Each row is a point. The window is the flat piece filled in between its corners: a triangle in 3 columns, a solid with four corners in 4, and so on. A path goes straight from each point to the next, and from the last back to the first. List the points from which the path goes on through the window.
(in the rows, 128 means zero)

Window, 4 rows:
[[196 142  92 104]
 [126 160 193 139]
 [141 103 138 135]
 [128 161 105 123]]
Path:
(1): [153 172 127 168]
(2): [139 168 100 143]
(3): [131 151 114 109]
(4): [145 122 102 102]
(5): [156 122  97 141]
(6): [155 107 134 164]
(7): [129 113 141 106]
(8): [149 127 108  80]
(9): [169 139  69 148]
(10): [173 129 114 138]
(11): [158 121 120  98]
(12): [133 160 149  91]
Through the window after points: 2, 6, 10

Window (6 x 6):
[[137 131 161 158 113 113]
 [128 142 108 139  83 115]
 [ 83  78 132  67 135 167]
 [165 188 135 144 122  92]
 [154 159 112 163 134 123]
 [173 103  85  96  84 138]]
Path:
(1): [129 104 117 136 109 107]
(2): [153 116  89 112 110 108]
(3): [170 134 122 124  72 174]
(4): [153 162 142 138 110 129]
(5): [149 142 122 150 120  82]
(6): [ 92 114 116 115 137  79]
(7): [133 142 133 134 110 140]
(8): [129 125 137 123  80 178]
Through the window after points: 2, 4

Window:
[[123 180 105 123 119 119 114  92 154]
 [167  88  97  96 152 101 119  92 122]
 [128 131 123  97  79 146 182  78 176]
 [128 161  89  76 149  85 100 178 143]
 [122  70 160 135 159 182  76 164 111]
 [143  88 123 143 116  82 163  76 139]
 [165 135 132 124  92 125 143 127 139]
 [127 104 158 127 162 146 173  98 105]
 [121 155 175 120  96  92 102 112 115]]
Path:
(1): [154 112 147 141 142  91 148  93 165]
(2): [141 165 135 125 140 115 114 101 174]
(3): [105 158  83 114  94 127 131  94 108]
(4): [124  99 114 110 111 136 135 115  94]
(5): [148 109 155 117 143 125 135 124 144]
(6): [147 116 170 130 172 125 131 135 177]
(7): [123 114 117 110 124 141 126 126  89]
(8): [133  99 112 128 110  94 152  89 125]
Through the window after points: 2, 6, 8

Window (11 x 11):
[[158 115 179  95 119 162 123 143  43 178 132]
 [149  68 104 148 143 102 122 134 149 129 127]
 [134 114 143  81 188 154 116 131 140 130 120]
 [134 173 177  63 151  95 193 160 120 105 134]
 [104 148 134 145  88 121  77 111 175  54 134]
 [123 127  84  98 118 149 130  96 181 132 128]
 [ 72 126 149 125 107  92 139  90  97 125 160]
 [ 66 129  74 128 119 135 151  88  60 138 126]
 [156 144 152 107 143 117 103  83 157 100  98]
 [112 114 161 105 142 169 194 130  98 135 124]
 [113 166 173 151 135 111 127 143 161 117 130]]
Path:
(1): [142 136 140 126 140 112 136 121 133 117 142]
(2): [162 131 118 121 156 145 141 101 137 125 154]
(3): [101 105 134  78 125 142 136 120 118 126  99]
(4): [120 140 156  88 117 129 133 132 134 135  85]
(5): [116 142 147 127 155 144 136 118 133 115 160]
(6): [142 131 106 114 141 144 142  92 138 138 167]
(7): [ 94 106 164  97 140 105 140 159 114 124  63]
(8): [ 77 102 123  78 131 116 132 159 108 148  98]
(9): [152 144 170 157 128 129 151  84  87 106 167]
(10): [146 152 124 143 155 134 148  90 160  78 180]
(11): [101 110 148  86 102 119 112 133 108 129  87]
(12): [123 112 141 113 135 114 125 123 145 119 106]
Through the window after points: 12
